Each row is a point. Any point is a mix of the corners, with weights that add up to 1. It lies inside the corners' shape when no weight is negative. Say inside or outside, and name the corners with a negative weight.
(in the rows, 128 means zero)

Corners:
(1): [138 133 118]
(2): [ 87 139 151]
(3): [215 138 171]
(4): [ 63 193 109]
Points:
[ 87 153 140] -> inside
[145 157 132] -> outside (2)
[ 84 183 118] -> inside
[142 136 126] -> inside
[116 160 147] -> outside (1)
[141 126 164] -> outside (4)
[135 159 149] -> outside (1)

Corners:
(1): [166 117 208 114  87 163 149  85]
(2): [106 151 157 100 116 130 122 182]
(3): [122 109 100 178 164  89 180 134]
(4): [ 98  41 122 166 117  93 138 160]
(5): [139 174 202 152  50 203 155  68]
(6): [125 123 124 135 158 157  94 178]
(7): [104 136 135 191 150  85 127  83]
(8): [ 52 139 123  83 180 178  96 184]
(9): [ 96 121  74  89 137 142 104 168]
Points:
[ 90 123 105 132 149 131 123 167] -> outside (1)
[ 99 127 115 111 144 150 110 159] -> inside
[ 97 154 147 118 128 181 132 109] -> outside (2, 4, 6)
[156 135 153 176 129 111 173 101] -> outside (4, 8, 9)
[ 80 128 132 110 152 161 112 162] -> inside
[111 123 113 128 140 128 131 154] -> inside
[130 114 151 150 119 128 138 119] -> outside (8)

Corners:
(1): [107  81 107 138 182 141  82 167 115  86 129  53]
(2): [151  92 126  81 205 144 176 105 147 104 145  94]
(3): [155 119 111 186  90 135 170  71 135 212 112 186]
(4): [ 97 149 111 128 168 122 107 142  56 165 115 136]
(5): [ 86 130  71 139  65 204 142  83 201 155  60 120]
(6): [110 149 174 110 152 161  72 167 129 127  98  98]
(7): [155 216 123 147 136 105 115 109 122 214 150 138]
(8): [ 96 155 118 174 122 191 153  34 179 113  98 155]
(9): [112 145 109 109 175 149  91 197 100  93 135 158]
(10): [118 165 108 180 131 158 214  94 171 180  91 132]
(11): [117 161 117 162 140  69 145 102 133 135  87 165]
(12): [183 144 101 139  89 143 194 100 120 122 125 111]
(13): [ 68  80 131 112 160 126 122 164  98  91 177  94]
Points:
[141 142 107 130 147 122 145 125 120 159 137 123] -> outside (6, 8)
[132 114 125 122 164 141 158 125 122 112 129 116] -> outside (5, 7)
[111 133 122 137 151 136 131 122 126 145 124 130] -> outside (12)
[111 134 137 137 174 139 113 129 107 143 140 134] -> outside (5, 11, 12)
[123 147 115 141 142 149 129 115 135 140 108 132] -> outside (13)
[ 89 107 135 122 172 149 139 137 141  48 135  90] -> outside (3, 4, 5, 7)
[129 163 114 167  86 128 115  88 125 167  85 150] -> outside (2, 9, 10, 13)

Corners:
(1): [119 249 110 144 115 120 119  97 129 126 120 106 143 149 169 134 120 114]
(2): [134  94 116 122 136 119 119 139 115 125 118 131 123 158 118 123 154 107]
(3): [134 101 143 133 132 122 116 119  75 132 118  76 121 138 157  97 129 135]
(4): [157  91 136 126  89 137 122 147 141 131 156  89 134 134 150 165 112 132]
(5): [141  98 117 148 119  97 108 141 110 120 101 140 122 109  28 119 123 171]
(6): [147 107 129 107 107 130 189 139 132 116 147 119 142 146 123 119 121 118]
(7): [147 112 122 141 131 112 131 110 127 151 152 126 115 122 150 119 155  98]
(8): [162 167 130 146 148  81 116 128 143 124 102 131 126 138 164 114 139 137]
(9): [192 110 159 143 121 132 121 120 114 130 151 133 132 149 152 177  71 110]
(10): [128 117 138 146 111 127 138 146 132 211 143 129 118 151 149 117  97 120]
(11): [125 129 133 137 138 124 146 124 134 148  89 137 100 130 133 123 111 118]
(12): [141 111 110 144 149  66 101 110 129 112 156 107 109 151 140 153 148 129]
(13): [128 184 130 107 154 116 114 120 102 171 147 131 100 118  85 110 162 113]
(14): [122 109 169 146 131 106 108  99 108 139 151 139 140 132 151 168 146 123]
(15): [148 105 114 139  16 121 121 139 138 151 133 131  96 152 165 125 103 134]
(16): [141  96 124 140 143 134 163 123  94 164 132 132 132 143 141 120 157 166]
(17): [115 169 136 147 159 130 129 143  95 116 130 134 113 125 109 107 155 120]
(18): [147 106 146 153 102 127 145 132 135 137 116 133 123 150  87 132 144 126]
(19): [135 102 127 140 109 132 107 117 142 132 153 122 111 149 115 104 135 139]
Points:
[144 121 127 139 119 115 126 126 120 142 138 123 124 139 133 128 134 130] -> outside (11)
[139 124 133 135 120 117 131 125 117 141 134 121 125 139 138 130 131 125] -> outside (19)
[143 123 135 135 135 116 126 119 125 138 127 116 130 143 129 132 128 133] -> outside (7, 15, 17)
[140 129 130 138 122 112 131 123 116 143 129 128 119 140 135 126 133 124] -> outside (4, 19)
[152 124 131 132 120 111 107 107 122 134 158 109 122 145 161 146 148 117] -> outside (5, 6, 10, 11, 17)

Corners:
(1): [115  71 122 111  75 120 128 172 108 107 150 120  99 115 141  93 197 118
  44  90]
(2): [100 101 164 113 136 157 119 143 146 134 199 142 124 136  82  92  92 115
  91  60]
(3): [105 126 111  89 107  90  94 151 156 162 170 122 156 122 130 118 163 136
 104  71]
(4): [ 97 134 103 223 202 134 129 115 113  91 102 108 112 183 144 206  62 154
 150 165]
(5): [118  89 110 104 113 131  75 126 145 108 119 145 124  73 133  92  94 154
  78  64]
(6): [179  95  89 161 122  67 177 100  94 107 156 183 124  98 170 154  96 152
 174 128]
(7): [148 115 168 120 125 181  85 119 168 153 128 174 125 129 147 128 161 137
 114  82]
(8): [ 87  78  57 140 172 199 143  97 120  85  61 105 141 209 138 140  73 106
 119 166]
(9): [128  75 129 124 120 137  90 206 105 103 133 137 133  93  92 145 141 119
 137 115]
(10): [113 117 135 106 123  98 116 185 150 145 120 163 129  95 145 124 112  91
  41  80]
(11): [176 120 159 118 141 138  84 160 147 177 158 110 116  63 160  87 125 131
 110 136]
(12): [122 139  70 154 193 188 148 107 120 111 102 172  97 217  86 175  88 185
 152 203]
(13): [109 153  93 182 134 103 163 103 155  78 117 184  94 113 126 125 111  92
 167 126]
(14): [140 186  86 109 183 122 131  63  79  79 139 169  85  91 157 173  95 126
 166 103]
(15): [ 88 100 130 144 110 116 125 133 162 164 184 168 160  60  95 175 171 110
  80 112]
(16): [188 153  97 179 174  92 151 123  64 159 109 138 123 107  82 151 125  92
 118  93]
(17): [ 55  97 136 201 229 151 162 134 113  76  82 167 119 202 159  95  98 178
 148 174]
(18): [161  62 148  94 133  85 109  94 152 138 150 151  81 134  83 104 148 119
 105 136]
(19): [103 138 144  82 104 116 170 128 156 124 101 104 106  91 138 152 149 150
 143  99]
(20): [102 134 125 143 181 132 145 140 135  35 111 114 175 191 124 136 131 170
  96 140]
(21): [101 121 152 129  76  97  93 113 104 119 138 164 132 108 106 129 119 128
 119 135]
Points:
[113 121 134 118 146 140 118 127 131 128 126 115 127 137 122 131 134 148
 107 119] -> outside (6, 9, 10, 13)
[152 141 133 146 135 100 124 129 123 149 152 159 109  93 107 156 126 113
 146 121] -> outside (1, 5, 8, 17, 20)
[113 161 106 168 147  84 167 132 111 113 131 149 123 115 158 163 133 149
 122 137] -> outside (2, 5, 7, 8, 9, 18)
[127 116 156 121 133  92 115 146 136 155 167 148 145  87 122 143 142 120
  98  92] -> outside (1, 5, 8, 12, 13)

Corners:
(1): [178 127 146 110  34 141 172  94 110 112  97  79  92 113 125 105 178 173
 136 145]
(2): [113 146 123 108 124  69 163 164  87 111 195 112 136 106 178 109 170 105
 150 131]
(3): [ 54 108  83 122 178 185 119 188 149 191 115 109 151 121 150 148 104  73
 112  81]
(4): [158 139  96 139 174 184 152 136 131 135 134 132 111 152 112 139  61 166
  93 131]
(5): [178 138 103 149 140 111 132 172  99 166 126 108 139 176  17 137 131 130
 124  92]
(6): [124  99 120 105  88 102 129 126  63 127 126 162  69 166 106 136 178 134
 200 122]
(7): [119  85 115  64  69 133  99 149 184  86 132 102 194 126 159  65 153  48
  97 154]
(8): [117 137 137 195  79 123  67 115 117 141 168 121 108 132 117 143 109 133
 128 128]
(9): [206 161 169 145 194  74  88 143 108 120 120  91 114 165  90 117  71 162
 128 111]
(10): [ 97 136  89  63  79 154  79 111 120 104 181 145  84 163 106 115 181 131
 155 126]
(11): [119 101 103  46 130  98  90 114  71 153 149 113 175 157 142 141 158 136
 134 160]
(12): [ 72 123 106  82 150 128 152 150 166 168 163 112 178 182  58 134 124  78
 157 148]
(13): [170 135 164 182 154  85  99 146 126 105 185 136 208  88  56 113 143 123
 129 129]
(14): [173 180  83 159 200 140 139 126 136 167 119 115 141 119 111 119 136  92
 118 136]
(15): [101 142 118 172 165 101 104 200  91 132 146 100 113 139 137 107 130 134
 118 155]
(16): [118 102 135 217 154  79 104 105  65 151 135 125 125 155 117 116 137 194
  93 100]
(17): [186 135 202 140 109  89  88 190 181  86 121 102 120 122 170 127 150 144
  63 113]
(18): [ 52  98  89 121  93  84  80 128  99 127 166 180  70 110  95 131  85 145
  88  78]
(19): [ 87 111 130 127  78 140 100 106 120  99  73 139 152 164 107 132  84 156
 112 118]
(20): [107  92  76 114  76  88 142 118 141 124  88  49 141 173 167 125 113 195
 138 122]
(21): [ 62  67  93 111  97 205 125 112 187  92 129 116 121 115 153 165 154  60
  83 133]
Points:
[142 133 128 139 138 120 115 140 111 137 136 119 134 147 106 122 132 133
 127 125] -> outside (18, 20, 21)
[182 133 135 142 129  90 139 137 104 143 120 106 149 165  81 125 128 152
 143 122] -> outside (3, 10, 15, 18, 21)
[110 123 108 130 125 117 108 136 119 137 142 129 121 132 110 128 119 126
 115 114] -> inside
[121 116 114 121 114 128 118 125 122 128 128 124 128 142 114 131 127 131
 121 119] -> outside (15)

Corners:
(1): [110 163 109 150 132  87 114 153 121 116 160 123 119 161 111 145 155  95
  92 182]
(2): [ 98 106 107 153 136 141 134 104  97  98 169 118  85 137 106 148 133 105
 112  97]
(3): [105  24 174 102 110 164 116 113 137 133 105 154 156 143 112 135  92 166
 133 156]
(4): [124 131  98 142 122 161 114 140 114 138 114 165 137 108 174 107 137 118
  91 132]
(5): [102 135 107 125 108 146 142 127 117 152 125 142 138 149 101  98 147 152
 118 120]
(6): [120  80 106 124 149 162 191 120 112 109 105 151 151 150 191 107  88 201
  94  94]
(7): [ 81  35  91  54 142 136 141 129 121 132 152 150 124 138  91  43 121 112
 116 129]
(8): [121 156 140 157 144 149 176 127 108 131 120 168 141 116 117 127 149  98
  98  96]
(9): [102 145 141 130  89 124 112  87 113 104 129 134 151 110 172 166 150 136
 113  99]
(10): [138 156 126 144  89 141  88 131 181 115  97 132 108  43 134 146 139 123
 111 110]
(11): [167 121 144 109 136 170 139 124 195 135 124 149 137 145 135 138  76 140
 103 109]
(12): [ 95 147 171 141 125 155 154 118 135 100 110 156 143 143 112 164  71 113
 104 110]
(13): [ 80 140 113 145 151 146 187 112 134 117 142 110  75 109 109 162 120 100
 249 133]
(14): [118  99  93 137 135 150 132 143 165 128 162 144 126 135 120 138 116 103
 118 117]
(15): [146 179  96 128 155  82  99 150 159 123 153 135 136 118  95 147 113 164
 138 124]
(16): [150 157 116 141 109 112 171 117 102 127 135 142 141 115 117 127 104 125
 107  95]
(17): [144 163 102 125 137 153 148 139 129 102 119  86 136 153 115 162 112 127
  95  97]
(18): [109 134 106 157 146 169 149  44 120 131 121 127 143 107 118 139 127  99
 106 129]
(19): [111 131 172 148  97 143 109 129 141 100 136 156 158 132 159 105 131 109
 153 162]
(20): [103 152 142 142 115 170 111 158 165 111 140 170 146  93 131 141 140 126
 149 205]
(21): [124 158 121 133 136  99 129 140 112 107 197  29 123 146 141 150 122 110
  99 118]
Points:
[107 122 121 126 131 143 132 122 132 126 141 136 133 139 111 124 128 113
 121 136] -> outside (6, 10, 16)
[106 110 141 124 116 154 128 119 140 116 120 137 145 133 142 135 115 133
 124 138] -> outside (2, 8, 15, 16)
[144 137 107 147 139 148 154 114 131 123 111 141 129 119 141 157 117 135
  96  91] -> outside (5, 7, 12, 19, 20, 21)
[120 107 117 124 130 159 141 120 141 130 122 149 133 119 124 118 117 136
 133 125] -> outside (1, 9, 12, 21)
[129 129 126 129 123 144 127 126 142 122 132 138 139 127 133 131 117 131
 102 121] -> outside (13)
[111 126 116 124 125 141 138 123 127 118 127 136 138 108 131 136 121 128
 117 118] -> outside (1, 2, 5, 11, 19)
[105 119 136 136 112 138 109 137 139 115 131 148 132 111 130 133 133 127
 113 139] -> outside (11, 13, 16, 17, 18)
[118 133 124 133 132 144 142 126 129 121 133 138 137 134 128 132 117 124
 113 122] -> outside (10)
[122 129 118 132 128 138 143 125 129 121 126 134 134 127 136 128 119 131
 112 115] -> outside (2, 20)

Corners:
(1): [151 138 178 123 154 104 173 123 130 143 130 120 147 116 132 137 145 113
 114 124]
(2): [108 139 121 154 113 117 104 130 136 106 106 110 129 132 150 150 139 120
 100 141]
(3): [139 120 146 143 147 135  96 132 125 103  97 119 176 127 135 135 129 119
 134 135]
(4): [121 124 139 113 132 136 200 110 135 163 137 129 114 155 125 146  82 152
 128 127]
(5): [117 137 119 149 139 138 123 137 132 125 103 131 109 136 144 132 134 141
 137 129]
(6): [132 137 157  99 142 130 123 122 124 123 142 144 122 117 155 141 144 131
 121 124]
(7): [129 139 156 131 127 136 122 100 141 151 117 126 128 123 114 137 125 114
 128  87]
(8): [119 143 117 134 101 111 132 152 132  43 143 113 121 107 136 150 145 146
 138 141]
(9): [138 144 123  98 117 145 126 126  89 148 130 157 140 116 135 123 129 129
 124 144]
(10): [118 114 138 113 144 122 118 175 139 132 123 122 120 126 126 152 136 140
 118  75]
(11): [152 136 106 151 135 135 115 113 144 104 132 122 144 121 124 142 117 119
 125 151]
(12): [113 122 107 160 131 118 119 140 149 146 147 117 109 167 126 131 108 151
 158 129]
(13): [150 127 123  71 134 123 109 119 123 104 129 128 151 119 112 133 109 116
 159 126]
(14): [135 121 115 149 161 127 122 115 131 125 126 136 175 133 125 143 159  94
 113 139]
(15): [102 109 137 146 149 117 174 116 121 153 141 117 110 127 183 124 141 133
 141  98]
(16): [132 120 148  80 139 150 127 118 139 154 142 132 148 113 121 116 142 135
 127 138]
(17): [135 120 131 137 136  82 136 128 143 134 134 165 133 131 125 139 137 147
 105 124]
(18): [134 145 121 146  79 115  91 208 131   7 130 116 113 114 131 125 121 120
 135 132]
(19): [174 132 134 133 102 122 116 110 145 151 124 124 174 163 147 122 144 127
  94 152]
(20): [128 130 135 116 139 130 115 113 108  98 113 137 147 126 126 123 137 144
 104 137]
(21): [140  87 118 137 145 131 142 110 136 149 149 115 118 125 130 139 149 109
 145 130]
Points:
[131 130 131 131 132 123 128 127 129 120 125 128 133 127 134 137 132 128
 125 126] -> outside (16)
[126 124 138 134 132 123 133 132 140 127 131 122 126 130 136 134 133 136
 126 121] -> outside (9, 13, 14)
[130 129 129 126 127 124 130 129 133 123 133 126 129 127 134 135 134 129
 126 130] -> outside (3)
[133 128 133 124 132 127 125 127 129 118 125 128 140 123 134 135 134 126
 125 131] -> outside (12)
[135 132 133 129 128 129 127 121 127 110 127 125 144 122 133 136 135 117
 122 134] -> outside (5, 10, 12, 17)
[128 127 130 130 136 124 121 131 130 117 129 128 134 125 131 134 136 127
 128 127] -> outside (4, 19)
[134 131 125 139 129 122 129 126 131 120 131 128 133 130 137 137 130 125
 129 135] -> outside (10, 16, 20)
[130 129 142 101 144 127 141 126 130 139 141 140 131 123 122 130 121 132
 130 117] -> outside (2, 3, 5, 8, 19, 21)
